Each wall is flat, endless, passes through zero and stands at right angles to its row. A trip goes straight from one point to another. List the walls that it crosses, first one first.

Walls:
(1): [ 4 25]
(2): [ 1 10]
(3): [-17  -4]
(4): [-2 38]
(5): [ 2 14]
Trips:
[-4 30] to [17 14] -> none
[-7 -5] to [-22 -11] -> none
[15 44] to [-14  15] -> 3
[-28 -60] to [-24 -46] -> none

Walls:
(1): [ -3   2   3 -43  19  16]
(2): [ 1 24 23 23 23  2]
(3): [ 17   3  26 -18  17  -4]
(4): [23 37 60 13 11  6]
(5): [-27 -12  -2  -4   5   7]
Trips:
[ -7 -10   0  -2  51  25] to [  3  18   3 -34 -13  13] -> 2, 5
[ -3 -22  12 -29  -1  -4] to [  1 -33 -56   3 -49  14] -> 3, 1
[ -5 -10  11  27 -33  26] to [  8  -1  13 -17  35   2] -> 2, 3, 1
[ -9  17 -47   9 -13   5] to [  9  -6   3  29   2 -23] -> 5, 2, 4
[-37   6 -10  22  11  12] to [-10 -12   2   0  -1   6] -> 2, 1
[ 24 -36   0 -21 -34 -18] to [ 17  16   9   6  -5 -37] -> 4, 2

Walls:
(1): [ 14  19 -13  16  10  25 -12   0  29]
(2): [ 45  10  25  16  30 -18   2  27 -32]
(3): [  0 -14  26  -8  -8  15  -4  16  19]
Trips:
[-28 -26 -31 -19  -2   4  30   2 -46] to [ 33  24 -18 -42 -15  12  18  13  -5] -> 2, 1
[ 12  18   3  26  22 -14 -16  17  -1] to [ -4  -4 -20 -11  13  -2  -8   8   8] -> 2
[-11  47   8  18  -5 -17 -29   7   0] to [-47  -3  -7  -6  60  20   4  26   7] -> 2, 3
[-16  -9   2   4 -16  -4  36   1  33] to [ 20  -3   6   5   8   1 -11   9  -5] -> 1, 2
[-11 -20  -6 -16   8 -43  -2 -11 -10] to [ -6   9  19 -16 -26 -34  18  37  11] -> 2, 3

Walls:
(1): [-43  54 -23  18   0 -12 -25 -27   6 -21  14 -21]
(2): [ -3   8  -2 -10   7  -9  16  11   3  51  -8 -27]
(3): [-38 -16  29  18  -6  20  56  10 -19  12   3 -22]
(4): [ -5   3   3  39  52 -25  17  -4  30   4  32  -1]
Trips:
[ 10  26  -9  45  19 -19  12 -36 -13 -38  20  -6] to [-18 -34  -6  21 -17   7 -19  14  60  19  32  45] -> 1
[-10   1  20  35  40   5  11 -25   9 -44  22  -8] to [-17 -16   1 -19 -44   4   0 -16  14  12  13 -32] -> 4, 2
[ 56  35  33  -9 -20 -20 -42  -6 -24  13   2  15] to [-14   5 -11   5  -3  22 -29  32  -8   9  -5 -33] -> 2, 1, 3
[-37  14   1  -2  12 -24   6 -22 -20   5  -2   6] to [-36   9  -2  26 -13  -4  11 -30 -33  14 -18  26] -> 4, 2
[-11 -22  -1   0 -15  24 -19 -25  -8  16   3 -13] to [ 10   4 -20 -11 -15  34  16   7  27  11 -14  -9] -> 1
[ -5   0  -8  -3  38  11  -4   4  -1  -3  30 -15] to [ 30  -2  -9 -16   0  25   2  52   3 -17   1  -4] -> 3, 1, 2, 4
[ -7 -12 -10  14  23   9 -30  11  28 -15  22  16] to [ 14  -1 -12  -5 -17  -3   1  10  18 -30  26 -28] -> none
[-18  26 -17   4  10 -19 -17  -5   2  44  19   2] to [ -5 -19   5  -9  22 -17 -16  34  19 -37   1  -1] -> 2, 1

Walls:
(1): [-56   8  16   5  27   2  18   8  -8 -23 -15 -11 -18  18   3   2  11 -17
  10   4]
(2): [ 42 -12 -13  15 -18  -9  26  -6  12  20  12  14 -21  26  24  16 -18  -2
 -23   5]
(3): [ 25  25 -10  26  26  -2 -16 -13  39   8 -12  22  47  27  28  -8  18 -10
   1  -7]
(4): [ 37  60  15  -2 -11  56  -2 -18 -30 -14  -5  -3  10 -17  14   3 -14  17
   7  -5]
(5): [ 36   0 -17   6  29  24   3   1   6  31  28  21 -18 -31 -13  49  17  36
  15  34]
Trips:
[ 45   6  11 -30 -24   4   5   5  20  19   1 -27   2 -23  34 -27  11 -22
  27 -19] to [  6  -8  16  22 -11 -13  24 -10   5  18  -7 -21  12 -21  21  -1   6  -2
  17  20] -> 5, 4
[ 19   2  -7  26  25 -19  19  -5   9   3  -9   9 -14 -11  25   1   1 -19
  29  14] to [ 27  20   0 -16   2 -28   1 -20   3 -13  34   3   4  11 -11  16   9  -3
  -7  17] -> 1, 4
[ -8  16  23  10  -2  13  11  -5  -4  41   5   3   6  -3 -19  15 -10  21
   2 -43] to [  1  12 -28   1  -2  24  17   0  -3  17  18  -8 -23 -25   2   4  -2  -6
  -6 -26] -> 2
[  3   4   3 -53 -27 -36 -17 -25 -28  32   2  18   2  -3   2 -14 -15  26
 -30 -21] to [ 14   0 -13  14   4  -1  11  35 -22  17  20  -5   5 -18  14 -10  10 -13
   4 -43] -> 3
[  5  12 -10 -26  11  35   6  -3   3  25  -5   7 -11  29  11 -14 -23   3
  -2   4] to [ 15 -18  57  39  19 -25  13   3  -5   3 -13  -6  -6  24  -4  -7 -20  -9
  30  13] -> 1, 5, 4
